Each row of a before or after table is a point. One or more steps were done to the points. Then noise was added and the rows were shuffled. The steps act on columns, c1 being the first. Write out the steps. A step turns or swaps two columns, mirrors them in a line or flattens them onto one, adds a multiple of one to another, or multiplies or shifts one. Angles are multiples of 10 degrees, from the lower column toward the higher: turns from -170 to 170, lines from 10 to 170 but not 90. Use the fewest steps. Two steps may share a column if one is a turn and the other turns, adds or multiplies; they go together, in the order done. Otherwise the lowest column goes first.

Before (13 x 3)
[[-0.33 -0.25  0.23]
 [-0.15 -0.27  0.14]
 [-0.73  0.54  0.15]
 [ 0.21 -0.20 -0.29]
 [-0.45  0.16 -0.05]
 [-0.31  0.06 -0.11]
 [ 0.22  0.25 -0.17]
 [-0.06  0.20 -0.46]
 [ 0.21 -0.58 -0.43]
 [-0.39  0.23 -0.03]
 [ 0.05 -0.53  0.30]
 [ 0.01 -0.30 -0.17]
 [-0.57 -0.44 -0.59]]
After (13 x 3)
[[-1.03  0.53  0.14]
 [-0.74  0.17 -0.03]
 [-0.09 -0.59 -0.43]
 [-0.45 -0.27  0.15]
 [-0.60  0.05 -0.11]
 [-0.28 -0.29 -0.18]
 [-0.87 -0.44 -0.59]
 [-0.25 -0.55  0.30]
 [-0.36  0.21 -0.46]
 [-0.61 -0.25  0.23]
 [-0.09 -0.20 -0.29]
 [-0.68  0.22 -0.04]
 [-0.07  0.26 -0.16]]
Steps: shift c1 by -0.30

Before (13 x 6)
[[-0.66  0.10 -0.56 -0.27 -0.18 -0.16]
 [-0.61 -0.32 -0.10  0.03  0.03 -0.55]
 [ 0.00  0.09  0.19 -0.19  0.14  0.17]
 [ 0.03 -0.18  0.05  0.19 -0.14  0.32]
 [-0.13  0.10 -0.05 -0.40 -0.69  0.19]
 [-0.27  0.30 -0.35 -0.03  0.11  0.39]
 [ 0.11  0.59  0.06  0.41 -0.44  0.24]
 [-0.31 -0.30  0.09  0.41 -0.11  0.17]
 [-0.64 -0.25 -0.45 -0.09 -0.36 -0.53]
 [-0.13  0.21 -0.49  0.46  0.03  0.01]
 [-0.73  0.24 -0.12  0.15 -0.57 -0.51]
 [-0.63 -0.37 -0.23  0.46  0.12 -0.31]
 [-0.15 -0.31 -0.09  0.09 -0.22 -0.14]]
After (13 x 6)
[[-0.13 -0.30 -0.11  0.07 -0.25 -0.18]
 [-0.63 -0.22 -0.44 -0.10 -0.49 -0.52]
 [-0.02  0.10  0.17 -0.19  0.20  0.14]
 [-0.64  0.12 -0.56 -0.28 -0.23 -0.18]
 [ 0.07 -0.19  0.05  0.19 -0.07  0.33]
 [-0.34 -0.31  0.08  0.44 -0.06  0.20]
 [-0.62 -0.32 -0.12  0.01 -0.15 -0.53]
 [-0.11  0.08 -0.06 -0.36 -0.64  0.24]
 [-0.63 -0.39 -0.23  0.44  0.00 -0.34]
 [-0.72  0.26 -0.15  0.14 -0.75 -0.49]
 [ 0.09  0.62  0.05  0.41 -0.33  0.21]
 [-0.30  0.30 -0.34 -0.03  0.21  0.37]
 [-0.11  0.16 -0.49  0.45  0.06 -0.02]]
Steps: add 0.3 times c6 to c5

Before (11 x 11)
[[-0.47 -0.11 -0.07  0.00 -0.26  0.46  0.19 -0.07  0.07  0.15  0.10]
 [ 0.25  0.26 -0.07  0.42 -0.58 -0.57 -0.46  0.55  0.00  0.01  0.22]
 [-0.40 -0.11  0.18 -0.24 -0.08 -0.09  0.28 -0.11  0.40  0.32 -0.29]
 [ 0.57  0.33 -0.12 -0.10 -0.46  0.11  0.58 -0.59 -0.39  0.19 -0.06]
 [ 0.32  0.22  0.28  0.32 -0.23 -0.61 -0.67 -0.04 -0.06 -0.17  0.33]
 [ 0.61  0.05  0.49  0.04 -0.21 -0.15 -0.29  0.33  0.19  0.11  0.39]
 [-0.09 -0.07 -0.36  0.21  0.30  0.06  0.22 -0.11  0.10  0.30 -0.12]
 [-0.22 -0.09  0.02  0.21 -0.15  0.16 -0.55  0.30  0.41  0.02 -0.42]
 [ 0.04  0.82  0.04  0.58 -0.23 -0.35 -0.56  0.18  0.20  0.23  0.14]
 [-0.54  0.06 -0.64 -0.37  0.26  0.16 -0.26 -0.04  0.60  0.27 -0.18]
 [-0.25  0.17 -0.06 -0.13  0.09  0.21  0.18  0.27  0.02 -0.23 -0.18]]
After (11 x 11)
[[ 0.58  0.35  0.14 -0.10 -0.48 -0.21  0.09 -0.81  0.23  0.18 -0.32]
 [-0.54  0.07 -1.07 -0.36  0.25  0.14 -0.25  0.14 -0.17  0.27  0.62]
 [ 0.05  0.77 -0.09  0.56 -0.24 -1.19 -0.33  0.46 -0.22  0.23  0.10]
 [ 0.59  0.04  0.37  0.04 -0.23 -0.21  0.00  0.45 -0.40  0.12 -0.01]
 [-0.21 -0.08 -0.28  0.24 -0.14  0.23 -0.25  0.59  0.15  0.01  0.55]
 [ 0.28  0.28 -0.07  0.41 -0.58 -0.83  0.00  0.73 -0.20  0.02 -0.14]
 [-0.38 -0.15 -0.10 -0.26 -0.11  0.03  0.14 -0.27  0.02  0.33  0.49]
 [-0.48 -0.10 -0.17 -0.01 -0.29  0.55  0.13 -0.18 -0.10  0.16  0.03]
 [ 0.34  0.22  0.35  0.34 -0.24 -0.83 -0.51  0.39 -0.26 -0.17 -0.21]
 [-0.10 -0.04 -0.42  0.21  0.27  0.16  0.09 -0.24  0.07  0.30  0.16]
 [-0.26  0.17 -0.06 -0.11  0.09  0.03  0.30  0.08  0.14 -0.24  0.11]]
Steps: add -1 times c2 to c6; add -0.7 times c9 to c3; turn c9 and c11 by 120 degrees; turn c7 and c8 by -40 degrees
